Rows are points. Before rounding, the points of a table are all equally far from one centre. They may lie mostly on one side of it. Write the centre, to within rounding.
(in the rows, 128 means zero)

Points (6 x 3):
[[138  95 164]
 [122  76 139]
 [ 99 114 124]
 [129  80 152]
 [103  91 127]
 [149  83 149]]
Centre: [132 109 133]

Points:
[[136 125 146 124 173 151 115  54]
 [152 119 122 131 143 184 140  95]
 [112 118 145 104 156 158  84  79]
 [131 151 121 107 117 157 119  73]
 [111 124  80 115 135 133 131  84]
 [124 136 140 125 149 176 130  71]
 [134 106 115 127 158 190 106 121]
 [ 94 141 107  98 157 151 139 110]
 [108 130 150 120 148 175 111  99]
 [ 95 133 132  97 151 147 130  85]
 [132 104 107  87 154 175 124 101]
 [127  90  94 116 136 154  98 100]]
Centre: [141 137 114 121 162 140 109 103]

Points, 19 rows:
[[151 122 134 111 113 142 103 147  90 156 161  72]
 [184 123 161  94  99 157 107 134  76 157 138  95]
 [130 115 169 102 122 121 122 150 107 137 148 128]
 [167 114 137  93 100 147 101 148 119 152 149  97]
 [170 118 132  93 108 171 112 150 111 119 148  97]
 [157 128 133 116  79 148  90 156 106 151 166  86]
 [140 167 154  77  92 160 107 135 125 138 185 106]
 [145 119 123 103 132 129 121 153  79 137 155 116]
 [155 119 163  95  98 126 123 149 124 154 168 132]
 [125 102 126 120  90 130 116 152 111 170 138 125]
 [111 114 154 123  99 124 112 166  98 151 160 125]
 [152 133 150 116 102 110 111 147  76 159 164 100]
 [142 123 148  92 107 165 120 139 111 124 170  76]
 [182 113 145 110 106 155 105 166 100 134 134 112]
 [134 153 161 126 104 112 100 156 114 146 163  92]
 [124 163 196 102 111 176 102 157 114 120 153 107]
 [150 133 125  87 100 137 138 153  95 136 150  86]
 [162 151 163  80  93 127 109 143  91 138 162 114]
 [158 142 143  86  83 155 136 148  96 161 173  77]]
Centre: [141 155 148 131 105 171 127 131 100 154 145 124]

Points (23 x 20):
[[145  90 108 129  83 112 153 140 134 165 107 142 126 128 180 123 121 128
  124 143]
 [146 121 108 141  96 101 116 132 164 180 115 135 147 107 160 123 143  93
  128 138]
 [127 127  94 166  91 119 153 150 124 162 115 114  98 106 157 110 130 110
  130 158]
 [103 127  85 169 110 115 153 106 147 173 128 159 123 108 181  98 143 115
  140 141]
 [148 145 103 131  80 111 135 113 167 175 128 173 132 106 166 112 112  95
   99 130]
 [161  98 130 139 107 117 128  97 144 164 157 145 127 132 160 107 160 118
   86 146]
 [162 110 103 144  69 129 138 115 126 188 148 166 132 118 152 127 100 106
  123 145]
 [167 111 130 142  88 126 137  96 109 164 124 145 154 123 172 102 119 144
   59  95]
 [175 112 123 174 114 105 131 121 121 143 104 179 138 114 188 105 132 104
  119 137]
 [148 143 102 157 107 101 149 156 118 185 147 176 117  80 215 102 111 140
  121 130]
 [158 130  88 147  93  86 139 120 113 180 120 134 115  97 171  98 142 106
  137 147]
 [142 131 110 142  83  92 126  83  98 146 133 173 141 112 180 132 100 127
  126 120]
 [131 125  99 145 106 126 107 153 113 169 169 115 173  89 185 105 120 101
   92 147]
 [143 119 132 150  86 122 126 112 136 154 126 130 124 132 184 111 134  91
  123 152]
 [126 122 112 161  92 142 145 115 104 143 128 166  83 111 150 105 121 103
  134 149]
 [146 103 119 161  89 141 126 146 150 166 110 159 115  93 202 102 133 139
  116 153]
 [169 113 127 153 104  99 146  93 118 162 178 160 141 106 174 134 106 123
  118 157]
 [175 113 169 145 110 134 140 118 114 150 162 191 131 108 169 132 114 140
  101 124]
 [146 118 116 171  81 101 131 109 151 173 177 170 136 109 171 126  91 110
  112 117]
 [138 123  89 159  95  84 104 118 145 182 117 151 106 122 180  97  98 134
   98 122]
 [161  93 115 158 106 119 173 128 107 144 132 193 153  97 171 104 113 142
  144 141]
 [130 111  97 167 102 122 161 162 162 154 136 174 115 109 168  79 126 136
  102 160]
 [140  98  87 149  85 136 138 145 120 189 122 176 144 128 184  88 122 155
  118 148]]
Centre: [140 135 116 151 119 126 131 131 123 156 142 146 139 101 152 102 120 143
 113 120]

Points, 29 rows:
[[110 111 108 132 143 106 147 152 127 134 136 169 105 110 188 130 138 109
  132 140 188 159 153 161]
 [114 112 115 108 171 119 151 149 124 111 145 118 116 102 174 155 135 113
  101 133 180 170 137 148]
 [131 130  89 167 160 108 162 159 137 149 139 140 104  85 167 163 162  85
  133 121 171 195 144 134]
 [125 121 118 141 138  84 160 153 141 131 142 132 108  93 189 148 135  99
  112 123 120 175 148 170]
 [115 123  93 166 160 104 154 164 114 141 163 159 116 118 183 134 152 128
  128 108 182 141 147 190]
 [105 119 114 150 143 118 151 159 144 146 151 145 106  89 173 128 112  95
  111 126 167 159 145 178]
 [125 120 114 179 129 116 134 131 132 131 156 131 114 108 169 138 128 119
  144 109 161 175 179 161]
 [107 141  50 140 142 144 172 161 132 143 120 161 102  95 162 121 147 116
  120 124 169 153 123 185]
 [100 110 117 147 136 114 139 165 127 119 163 143  92 122 170 143 169  76
  135 127 185 155 159 173]
 [103 146 121 159 136 104 142 166 138 156 136 126  85 112 177 136 137  91
  133 127 170 159 168 165]
 [119 152 103 138 108 118 146 146 142 137 140 123  79  99 182 125 151  98
  130 133 181 139 150 125]
 [104 118 105 110 159 107 141 191 127 140 124 125  94 125 182 134 140 120
  118 117 158 144 160 177]
 [108  99  93 153 121 124 129 167 125 136 137 154 105  88 169 145 116  79
  108 129 143 145 141 159]
 [ 96 126 113 165 173 115 157 199 137 127 155 143 126  87 158 116 108 124
  115 121 129 152 120 154]
 [109 130  94 136 140  90 149 167 123 130 156 105 113 118 175 106 123  89
  154 151 162 171 143 147]
 [102 104 108 165 132  98 149 156 126 137 140 147 109 110 171 159 103 130
  153 131 172 167 122 145]
 [115 119  70 155 126 132 132 147 147 132 124 145 115  82 173 124 147  69
  137 125 173 176 139 153]
 [127 150 112 132 157 113 141 152 117 124 150 155 115 120 181 112 139  91
  114 115 174 124 167 151]
 [125 117  80 132 171 153 154 165 126 147 104 148 120 119 161 135 139  76
  143 131 162 168 159 181]
 [106 129  88 135 126 149 141 187 128 134 171 127  75  89 159 142 124 115
  126 129 166 151 153 168]
 [ 82 123  92 123 152 142 148 165 133 110 182 116  89  98 184 150 158 102
  159 117 161 133 125 153]
 [113 139  94 150 137 127 154 152 149 131 136 158 114 129 193 135 142 110
  130 134 188 151 148 158]
 [ 94 120 120 153 157  94 158 169 137 140 116 169  95 103 132 138 140 108
  109 125 156 161 162 140]
 [117 152  71 155 148 125 149 142 120 125 158 138  85 114 191  97 146 108
  121 131 155 131 137 137]
 [117 108  97 152 148 104 130 202  94 159 128 124  99 107 186 126 149 119
  141 137 174 186 115 186]
 [121 118 101 151 140 105 117 156 148 127 154 149 112  96 174 158 119 116
  147 142 157 140 164 177]
 [ 91 140  96 122 153 131 142 153 136 154 125 138  98 132 167 139 132  77
  116 126 179 163 136 162]
 [155 152  79 145 123 128 135 164 157 138 136 132 110  78 149 144 138  91
  132 139 139 188 166 159]
 [102 106 130 171 139 131 148 166 141 145 148 127 123  80 172 106 140  90
  118 138 143 169 161 163]]
Centre: [132 134 116 141 143 129 138 158 114 133 134 131 116 105 135 131 167 118
 148 122 138 149 112 156]
